Rows are points. The last column is the point's height on a tilted bowl or saddle (a function of degree 2), plus a little noise. Count its main directions that bend up, bend down and stay straight.

Points (17 x 4):
[[-9,-34,-26,-8],
[-4,-11,-16,-6],
[-7,10,-15,-2],
[1,-21,8,-8],
[3,-32,-7,-13],
[27,23,29,-19],
[24,19,-24,-43],
[-16,5,7,-1],
[-12,-5,20,-6],
[-15,11,12,-2],
[23,10,-41,-60],
[-7,60,-11,4],
[5,-10,-11,-13],
[-13,2,-10,2],
[-50,-2,-1,-2],
[22,15,-10,-29],
[4,-27,-30,-24]]
Directions: 0 up, 1 down, 2 straight

Points, 27 rows:
[[16,-6,-21,11,1],
[27,9,-6,9,-8],
[8,0,2,-11,-4],
[-14,8,-8,-11,-12],
[-5,11,-11,-41,-12],
[-28,27,32,-7,-35],
[33,-21,-17,-2,-1],
[-10,11,-10,34,-4],
[6,-20,5,-23,-3],
[40,-8,-23,15,-4],
[31,-43,-36,-4,1],
[-7,-24,-10,-10,-3],
[-36,35,2,0,-37],
[32,19,0,-23,-5],
[-16,-21,-27,21,15],
[8,16,13,13,-13],
[14,-60,19,15,-15],
[10,12,0,-10,-7],
[-15,33,-10,-9,-24],
[1,2,6,26,-8],
[-19,-6,21,17,-18],
[42,11,9,-4,-6],
[1,13,12,-18,-9],
[-23,-21,6,-19,-15],
[-41,9,12,8,-30],
[-51,44,-14,-49,-60],
[-5,13,35,28,-26]]
Directions: 1 up, 3 down, 0 straight

Points (44 x 7):
[[-44,19,25,-5,-32,28,-34],
[27,-30,35,15,5,-17,49],
[-17,31,29,-31,-8,-27,12],
[17,21,13,-6,-14,-9,0],
[-8,52,9,6,-6,-11,14],
[24,-22,37,26,3,32,48],
[-27,-15,55,-5,0,21,5],
[31,-1,-1,0,27,9,25],
[5,-4,-34,8,-38,5,-14],
[23,-2,4,37,-39,8,1],
[-24,36,-14,-15,9,-60,56],
[-7,38,-13,44,27,-1,35],
[-29,24,-10,5,19,-14,12],
[-3,-26,35,-53,-21,-21,37],
[-11,-22,19,-27,-1,-17,16],
[-6,7,25,-12,-32,10,-16],
[25,7,-13,-9,-3,-26,8],
[23,-9,12,49,35,-9,54],
[4,-49,-11,26,-6,10,8],
[-33,5,3,2,26,-15,14],
[-32,-32,-47,-11,8,-17,36],
[-36,5,19,-27,-5,16,-24],
[30,9,-4,3,28,17,23],
[21,4,23,12,18,-33,35],
[-15,-17,-9,24,37,20,22],
[-3,-24,6,-8,7,-8,10],
[15,18,-7,17,13,46,18],
[11,-3,-19,32,-24,32,-5],
[31,12,-13,-21,-24,8,-3],
[39,-33,-13,15,-22,-44,21],
[-26,-14,27,-10,2,20,-12],
[21,-39,-11,7,-12,-5,11],
[-58,21,14,13,5,23,-19],
[41,41,17,-40,-1,12,12],
[-1,22,31,22,-12,5,6],
[-11,-1,47,-3,35,17,34],
[20,-19,36,-42,-20,34,21],
[-22,-30,-20,-11,60,20,60],
[1,-23,17,-30,31,16,31],
[4,11,-23,-17,23,-31,27],
[-13,-21,-19,48,19,8,10],
[22,14,-33,-19,-7,-4,3],
[-40,-14,19,12,22,45,-7],
[-21,-5,19,-14,-53,-15,-12]]
Directions: 4 up, 0 down, 2 straight

Points (63 x 9):
[[1,-13,42,-14,44,-26,12,39,8],
[-40,16,-1,-10,-4,-8,-16,6,5],
[32,-15,-28,1,-1,-1,9,16,7],
[18,3,-5,9,28,-9,-16,-14,-17],
[-16,9,22,44,5,-8,29,-58,12],
[7,-3,27,48,-5,-7,31,2,6],
[-11,-5,-29,26,-22,35,-28,12,24],
[10,23,-4,0,27,44,2,15,9],
[37,12,-39,55,8,28,-8,47,39],
[5,5,-18,23,0,-12,9,6,-6],
[-6,25,8,4,-1,-27,-28,5,0],
[-30,-28,-11,16,8,22,-50,-6,20],
[34,-29,-8,40,-34,-30,4,-7,24],
[-17,-16,22,-12,-10,35,22,1,15],
[-31,-4,-1,-17,-31,-13,27,-23,26],
[-55,-7,-28,54,-18,49,28,24,24],
[-2,-18,-13,-24,32,-12,-5,4,-2],
[8,25,12,-6,-7,22,-32,-8,11],
[-1,-10,36,34,-19,9,-11,10,20],
[-35,-9,-30,8,-7,24,7,-2,8],
[-5,36,-39,15,-20,1,1,45,23],
[13,15,19,40,-2,-13,-7,14,4],
[-1,14,8,4,24,-13,-55,-9,-3],
[-58,-22,2,-5,-18,25,-44,-2,34],
[22,-11,-7,21,8,52,10,-20,19],
[-18,19,32,28,11,24,-8,-26,7],
[3,29,8,3,-40,-1,4,19,27],
[-21,-12,0,7,16,23,-32,48,15],
[-7,2,2,21,-14,27,1,-22,10],
[-14,20,-4,0,20,16,6,22,-4],
[-48,44,-36,4,31,5,7,-37,25],
[-9,-5,-8,-15,-15,12,-20,-13,10],
[-3,-25,0,-11,39,10,-41,2,3],
[8,36,-19,-8,31,25,-34,52,26],
[-1,-9,20,26,-5,-5,-21,-1,3],
[18,-13,-12,-31,-9,49,4,14,32],
[29,-40,22,-25,5,36,18,34,34],
[-3,-1,-5,25,22,-11,27,29,-9],
[12,-9,49,28,18,-3,-51,17,25],
[17,20,-1,13,-31,-37,49,-25,27],
[-5,26,-22,-10,-53,-12,33,-5,43],
[3,-10,-15,-14,-17,15,3,19,13],
[19,-2,18,5,-44,27,-22,-17,40],
[-25,-44,-19,7,-4,0,38,29,8],
[-21,-11,2,-4,16,-46,39,-28,8],
[-8,-25,-20,0,-37,-54,-24,2,34],
[23,-21,22,29,-46,14,11,-9,40],
[23,-5,9,-24,3,20,-16,3,10],
[-3,52,3,15,17,-20,40,-29,8],
[-8,-4,24,-20,-60,18,29,-31,60],
[-13,23,-9,11,-5,6,-11,-2,0],
[18,1,10,32,-12,-16,-43,-2,12],
[-6,-14,-36,41,-11,0,22,25,7],
[-5,27,14,-24,-19,12,-5,24,22],
[-2,-48,8,0,-9,-21,7,23,17],
[39,-12,31,9,14,12,-18,0,4],
[-2,-32,7,-20,-32,-8,-6,-1,28],
[9,-22,-5,1,-12,10,-7,-2,7],
[5,10,20,10,1,11,-15,22,5],
[-16,2,-9,-18,-5,32,15,16,10],
[46,2,-13,41,-32,17,4,-21,33],
[-21,25,9,34,-26,-22,-17,-11,14],
[-14,-18,-1,21,-1,3,27,52,3]]
Directions: 7 up, 0 down, 1 straight

Points (70 x 9):
[[-3,0,-19,19,3,18,-16,10,-1],
[34,10,-1,28,-38,33,16,35,-55],
[-10,-26,13,0,-6,-15,1,0,-28],
[2,22,-7,9,2,22,-10,-23,8],
[16,17,17,25,3,9,-9,9,0],
[-11,-1,-8,5,-21,-20,-4,-21,-21],
[9,32,-8,5,-11,-50,-5,13,-22],
[17,2,-26,2,-13,-23,-5,-43,18],
[5,15,-36,-18,26,33,9,22,-7],
[27,-12,4,-16,43,8,16,16,-1],
[5,8,-4,28,-7,-19,-5,7,-15],
[28,-13,-5,23,8,-22,-14,-42,42],
[-14,-27,-7,8,18,15,-6,-24,-17],
[-43,3,-6,16,-35,32,-21,-10,28],
[9,-6,20,29,28,22,1,26,-31],
[8,18,-60,-19,9,-7,42,-3,-27],
[-24,16,-9,-12,15,-9,27,-2,-36],
[6,-50,41,-37,-21,8,-8,36,-42],
[-27,20,-6,-14,-40,-8,-5,2,-18],
[26,3,58,-6,30,12,14,-6,-40],
[23,6,-22,3,-3,-29,-1,-6,9],
[7,20,-1,-7,17,46,13,5,-28],
[20,-21,41,-8,22,15,-1,2,-27],
[-7,-13,6,-6,8,47,13,16,-20],
[-13,4,0,-9,9,3,-25,-24,-12],
[15,-32,31,6,6,36,7,18,-53],
[-10,-20,13,-13,-11,8,-2,17,-6],
[-33,-4,4,-12,-27,5,1,8,-2],
[-49,-15,0,11,2,1,-5,8,-8],
[13,17,-2,-12,-32,-4,-37,-23,0],
[-10,-11,24,40,12,15,23,-9,-44],
[21,-30,-5,-3,-14,-18,23,2,-27],
[-13,-27,8,-6,-11,-5,44,23,-45],
[12,19,29,5,6,7,-8,-9,-5],
[-31,23,5,-25,0,-12,15,26,3],
[-36,6,29,15,-1,-11,7,0,-30],
[-13,48,-14,-20,-13,23,8,-10,-28],
[-10,12,-29,-16,-40,-4,-2,-6,-6],
[40,7,-27,2,5,-4,-25,-18,54],
[24,29,13,-4,-19,0,8,3,5],
[4,19,-35,23,8,-1,7,-18,-18],
[9,5,-16,31,-4,-27,5,25,-40],
[-4,-9,-20,1,10,6,-5,-1,-5],
[3,19,-9,5,18,20,10,2,-18],
[-18,5,22,-26,5,3,-1,25,5],
[4,-22,-1,10,-26,-3,-7,-36,-2],
[21,-11,16,-1,-5,-12,-20,-1,2],
[-23,-3,-2,-15,-10,-25,14,11,-16],
[29,-16,-3,39,20,-1,14,12,-36],
[-10,-8,-3,-27,2,2,3,24,18],
[-4,32,24,16,24,-7,-6,7,-24],
[-25,-25,-31,-11,4,17,-6,26,12],
[-50,10,-27,-12,-10,-8,13,-5,-34],
[14,-38,-14,12,20,13,3,30,-40],
[1,-13,23,-13,37,15,-25,-18,-10],
[0,-5,16,10,-9,-37,-24,24,-33],
[-18,-15,-7,14,-7,53,-45,-7,43],
[-5,-17,-20,8,-28,-24,-36,-9,-34],
[-1,-12,27,15,-53,11,28,38,-60],
[9,-26,1,-10,13,37,-39,-29,19],
[2,-6,-43,-22,2,-4,-5,1,6],
[4,-11,-26,-16,1,3,-19,-7,9],
[19,-18,4,10,-10,-21,20,19,-30],
[15,7,-13,15,37,3,-24,-17,17],
[8,30,33,6,6,27,13,15,-40],
[-8,23,6,1,-29,-43,-15,20,-41],
[-1,24,-10,15,19,33,-26,-7,4],
[24,8,-5,-5,10,-23,-7,-1,20],
[-34,-8,9,-19,20,-24,-1,-1,-29],
[18,4,7,-1,7,-19,7,10,4]]
Directions: 2 up, 4 down, 2 straight

Points, 63 rows:
[[-2,21,36,3,19,6,-14,44,11],
[27,-28,24,-15,7,-22,-24,16,21],
[12,-9,4,46,13,-3,-30,-26,31],
[5,18,20,-28,0,5,9,-21,-5],
[3,-28,31,19,-5,-4,-9,-12,28],
[-38,7,-34,34,-13,-13,10,-12,19],
[16,38,-22,-8,-3,9,-7,-7,12],
[37,-4,11,-7,-8,28,-7,-16,33],
[8,39,-13,-13,6,-26,-12,3,-6],
[2,4,5,15,7,-5,-10,2,11],
[7,-29,-51,20,-9,20,10,0,44],
[15,4,-23,-17,0,-12,15,12,-5],
[-3,-17,-42,-8,-18,-4,-14,-4,25],
[18,-18,8,-5,7,16,11,-12,18],
[-22,34,-17,10,22,-34,21,-16,-1],
[13,-20,13,55,4,40,-22,27,60],
[10,9,7,19,-6,14,-18,-16,20],
[-6,36,-10,-26,-30,13,9,-13,5],
[14,10,-15,5,-16,-19,4,-1,6],
[19,14,16,14,-14,-1,34,11,0],
[37,-21,-38,0,-23,23,14,2,37],
[33,-13,-6,-5,2,11,-12,15,27],
[-35,-2,-9,6,12,-14,-24,39,16],
[-4,20,13,-4,5,-12,2,-6,-4],
[8,6,6,-37,1,-23,-26,13,-5],
[31,-21,-4,-17,0,-25,23,-22,3],
[5,-8,13,-19,-3,-5,-4,1,-1],
[9,-5,21,-28,9,29,16,8,1],
[-12,8,-2,7,-16,-8,-29,-15,10],
[-10,21,-2,4,6,-20,10,-7,-3],
[-2,-17,3,-2,-6,-18,-2,0,4],
[0,17,1,-2,16,20,-22,2,8],
[23,4,4,-24,-2,31,-19,-24,20],
[-18,5,-13,-25,-29,11,21,7,-8],
[3,-31,43,3,-11,35,7,15,26],
[-2,-3,-18,14,11,-9,-14,5,17],
[-18,18,7,16,12,5,6,4,2],
[-14,-30,19,-6,6,-9,-2,18,9],
[7,-14,30,7,0,14,1,-4,21],
[3,-29,6,14,-8,14,-16,3,28],
[9,-30,-1,2,-15,-36,4,1,1],
[-24,-12,24,22,7,1,-19,15,22],
[3,19,8,-17,7,-2,29,-9,-7],
[-12,-12,-11,-8,9,-16,34,8,-6],
[-9,-28,30,-7,-1,21,-11,-16,22],
[-8,-8,-22,16,-21,31,-5,26,25],
[-25,-17,8,-17,12,35,15,-29,10],
[13,9,24,-14,-8,7,25,6,-7],
[-16,34,-23,17,2,-11,-28,3,5],
[-1,28,1,8,13,-24,-5,-9,-4],
[9,12,19,-15,14,10,16,-24,4],
[-21,36,3,-1,6,6,24,-7,-3],
[-3,32,-36,-26,27,25,9,60,-4],
[8,1,-26,-28,-5,12,-3,-32,11],
[-19,-4,-21,-7,-8,20,-6,-13,11],
[-3,2,-4,12,-41,-6,-44,2,34],
[-23,-8,22,-6,-25,45,2,7,19],
[16,28,-6,-24,-8,3,-10,8,2],
[-2,-13,18,-1,0,13,-35,18,28],
[-13,0,9,-16,28,-44,-24,-9,7],
[39,10,-34,2,17,47,-14,19,57],
[-6,0,8,21,-3,-2,20,-26,12],
[-6,11,5,15,31,-19,-22,35,13]]
Directions: 4 up, 1 down, 3 straight

Points (69 x 9):
[[3,-18,25,-7,30,-7,18,-5,2],
[-43,12,-4,5,-22,5,-18,42,0],
[16,-30,33,17,-7,17,47,4,23],
[7,1,-4,6,-22,5,-31,-24,7],
[-6,-6,6,1,14,49,23,5,14],
[12,2,-34,-8,22,-19,-1,11,-10],
[6,26,-12,-10,32,-50,11,33,19],
[-12,36,-4,-31,9,11,1,-25,8],
[-11,3,-31,-30,-48,-42,6,-6,-49],
[5,2,2,6,24,-8,-2,7,4],
[18,21,-9,44,37,29,-24,-3,-44],
[28,41,33,6,9,31,12,4,60],
[-43,19,8,2,31,-60,-13,30,-11],
[16,18,4,9,2,14,3,-33,13],
[-8,6,22,-12,-9,-24,-25,11,3],
[-2,5,28,-1,-39,29,5,12,11],
[-39,-16,0,-46,28,-8,2,-33,-54],
[17,-7,-2,3,35,0,37,-19,9],
[24,37,15,-22,18,8,-17,-5,49],
[32,-6,-18,-9,-36,38,-3,-31,14],
[31,3,-25,31,-18,23,-14,29,-1],
[50,0,5,-6,10,-11,7,-19,31],
[16,-26,41,28,55,-35,-11,5,-55],
[27,-31,21,-5,-2,21,32,-37,47],
[3,-3,16,7,-23,17,51,1,17],
[-29,16,10,-1,-7,-4,23,8,-4],
[-11,1,21,-19,35,-22,-29,18,-8],
[-37,33,26,20,-18,21,-16,38,-2],
[-9,-18,-18,-12,4,11,-10,36,-7],
[-12,-22,8,-14,-9,-28,40,12,-38],
[27,7,5,8,-15,14,3,17,23],
[-17,-10,-44,-7,-16,-15,-19,18,1],
[40,48,-20,28,48,-3,11,3,7],
[-15,-2,-6,-13,-8,-19,32,-24,-18],
[6,-12,-21,-7,35,48,-17,-8,-26],
[4,33,-20,2,-13,-16,13,-23,4],
[-12,-24,5,-9,-54,5,-22,18,-6],
[-33,-3,-2,-3,21,6,-16,-18,-21],
[25,-4,25,24,12,29,-13,26,-4],
[33,-5,-6,4,-22,11,9,6,20],
[14,-2,27,-17,-19,-16,4,-14,14],
[-37,20,-3,2,-15,17,27,21,-7],
[0,16,-44,16,23,19,-22,-15,-25],
[-4,0,-4,2,-13,-34,13,1,-10],
[0,-5,-19,-6,12,17,-19,22,0],
[-21,-25,-10,17,16,-5,-8,-43,-22],
[-17,33,-15,-16,4,18,4,-13,4],
[16,-27,36,-17,-18,-54,7,-10,-33],
[-2,22,11,-24,-11,29,22,-10,27],
[1,-9,-11,-10,6,-7,0,12,-1],
[14,39,-32,9,-35,25,-19,-13,-9],
[-2,23,-9,-4,7,-8,-10,-33,5],
[24,25,6,-1,-9,-32,11,-15,29],
[45,-8,-7,-35,15,38,-7,-11,22],
[-26,12,-12,17,17,15,-9,-6,-12],
[-1,23,1,28,-2,20,-8,3,5],
[-14,6,0,-15,-19,-12,2,8,0],
[-50,-2,16,17,0,-16,-19,6,-27],
[-2,-16,10,-25,11,-36,4,7,-21],
[-15,-7,6,3,-3,7,-17,15,-1],
[-3,-16,33,9,14,3,-34,14,-24],
[29,8,-24,18,14,-16,-20,-21,-3],
[13,7,-29,1,15,14,-13,10,-1],
[9,-15,-33,-7,0,12,-24,-13,1],
[3,7,4,-8,-6,13,-15,28,16],
[-18,8,-25,11,-24,-36,-33,3,16],
[-12,-10,16,-12,25,-14,-14,-38,-15],
[0,-7,19,-20,17,-41,13,-18,-4],
[-24,26,-1,-24,-51,4,20,-17,-31]]
Directions: 2 up, 5 down, 1 straight
